Rows are points. Each copy is the shape, with its points in the same order, stretched, turned, moved and blurred by noise. Say if it was mirrored as well.

Shape (5 x 2):
[[ 40  11]
 [ 32  27]
 [  0 -49]
 [-55  12]
 [-16  11]]
Copy 1:
[[ 28  27]
 [ 43  14]
 [-48  12]
 [-11 -52]
 [  4 -21]]
Copy 1 is: mirrored
Copy 2:
[[-26 -56]
 [-47 -37]
 [ 73 -21]
 [  3  77]
 [ -6  24]]
Copy 2 is: mirrored

Shape (8 x 4):
[[-48   4   3 -56]
 [-19 -60  35  43]
 [-22   3 -15  27]
 [-37  41 -18 -55]
 [ 25 -13 -43  27]
 [ 27  -1  41  29]
 [ 29 -11  79 -62]
 [-22 -43 -17   3]]
Copy 1, 8 rows:
[[-11 -56  23 -13]
 [ 70 -21 -28 -22]
 [ -1   6 -31 -14]
 [-46 -24  27 -19]
 [-17  35 -25  23]
 [ 38  39  -4 -30]
 [ 51 -14  63 -16]
 [ 11 -35 -18  14]]
Copy 1 is: mirrored
Copy 2:
[[-46 -33  24 -68]
 [ 10  59  12  34]
 [-20   2 -26   7]
 [-43 -67   6 -70]
 [ 23  24 -49   1]
 [ 58   7  -6  60]
 [ 59 -22  53   8]
 [-23  39   1 -26]]
Copy 2 is: mirrored
Copy 3 (8 x 4):
[[ -8 -58  21   6]
 [ -6  26 -17  75]
 [  2 -20 -42  -1]
 [-11 -64   5 -36]
 [ 33  21 -58 -20]
 [-22  58 -28  15]
 [-27  56  54  25]
 [ 22 -10 -16  31]]
Copy 3 is: only turned
Copy 4, 8 rows:
[[ -24  -22   -4  -39]
 [ -96    0  -36   38]
 [ -31   31   14   11]
 [  23   -3   23  -44]
 [ -15   31   41   52]
 [ -17   32  -59   26]
 [   6  -27 -110   -8]
 [ -66   -3   25   32]]
Copy 4 is: mirrored

Shape (11 x 8):
[[ 44  18   0  -7  36 -13  55   6]
 [ 13  16   7 -16 -24 -71 -41  86]
 [ 36 -33  34 -33  23  14  41 -28]
 [-24   7 -33 -31 -44 -55 -14  37]
 [-39  32  44   9  -6   8 -15 -39]
 [ 59   4  56 -42   7 -10  -6 -15]
 [ 34  31  19 -12 -11  36  18 -24]
 [-41  18  28  39  -8  28  28  24]
 [ 38   6  14 -15  62  16   5 -15]
 [-24  27  44  52 -10   2  31 -56]
 [ 10 -25 -39  10 -58 -51 -46  39]]
Copy 1 (11 x 8):
[[-37   0  -6 -65 -45  27  30  35]
 [-17  13  86  54 -20  44   1 -12]
 [-17 -21 -47 -41 -26 -37  34 -23]
 [-45  42  40  65   7  -4 -20 -23]
 [ 15 -14 -25 -23  22 -17 -36 -33]
 [  2 -57  -7 -30 -37 -37  19 -10]
 [ -1 -20 -49 -30 -43 -18 -20   4]
 [ -1  20 -36  -2  -6  62 -20 -29]
 [ 12  -8 -13 -58 -15 -13  44  28]
 [ -1  -2 -42 -74 -10  -2 -49 -38]
 [-11  70  54  61 -16 -33 -28 -50]]
Copy 1 is: only turned
Copy 2:
[[ 15 -45  27  -5 -11  23 -61 -18]
 [ 73  16  46  14 -85 -21  20  61]
 [ -1   8 -21 -37  11 -39 -82 -22]
 [ -4  24  57 -13 -56 -14  45  26]
 [  5  -3 -46   1  56 -46  56   9]
 [ 25 -17 -38 -14  -8 -58 -67  44]
 [ -9 -27 -42 -28  19  13 -42  27]
 [ 40   3 -22 -13  30  25  32 -42]
 [ -1  -4 -10  25  11 -14 -48   8]
 [ 17 -20 -22 -41  95 -18  22 -23]
 [ 30  81  87 -35 -45  -1   6  78]]
Copy 2 is: mirrored
Copy 3:
[[ -7 -10 -32 -48  -7 -23  41 -18]
 [  0 -68  91 -88  43 -17 -15  26]
 [ 20  -5 -13  35 -38 -38  57  -5]
 [-50 -85  53 -29  -8  13 -12  43]
 [  2   4  27  70  21  65  -5 -25]
 [ 37   0  52   1 -31 -26  46 -35]
 [-13  40  13  22 -32  11  16 -21]
 [  3  32 -12  31  62  28 -15  22]
 [ 39  -4 -13   9  -4 -27  12 -55]
 [-36  38  -1  76  38  59  36 -21]
 [-68 -64  94  -8  23 -42 -15  34]]
Copy 3 is: only turned
Copy 4 (11 x 8):
[[-12 -46  -3  -3   6  50 -20  25]
 [-67 -17 -84 -31  -7   5  32  55]
 [ 21  17  70 -11  29  12 -12  45]
 [-59 -14 -79  34  -5  -4   1  30]
 [ 51  44 -51 -33  27 -23  35 -36]
 [ 24  34  56 -65  -7  32  19  44]
 [  8  -6  29 -41 -36  31 -16 -15]
 [ -8 -12 -48 -14  36 -51   6 -39]
 [ 27 -17  45  15  20  33  21   2]
 [ 67  24 -75 -46  26 -27  10 -42]
 [-26 -21 -66  29 -37 -23  23  35]]
Copy 4 is: only turned
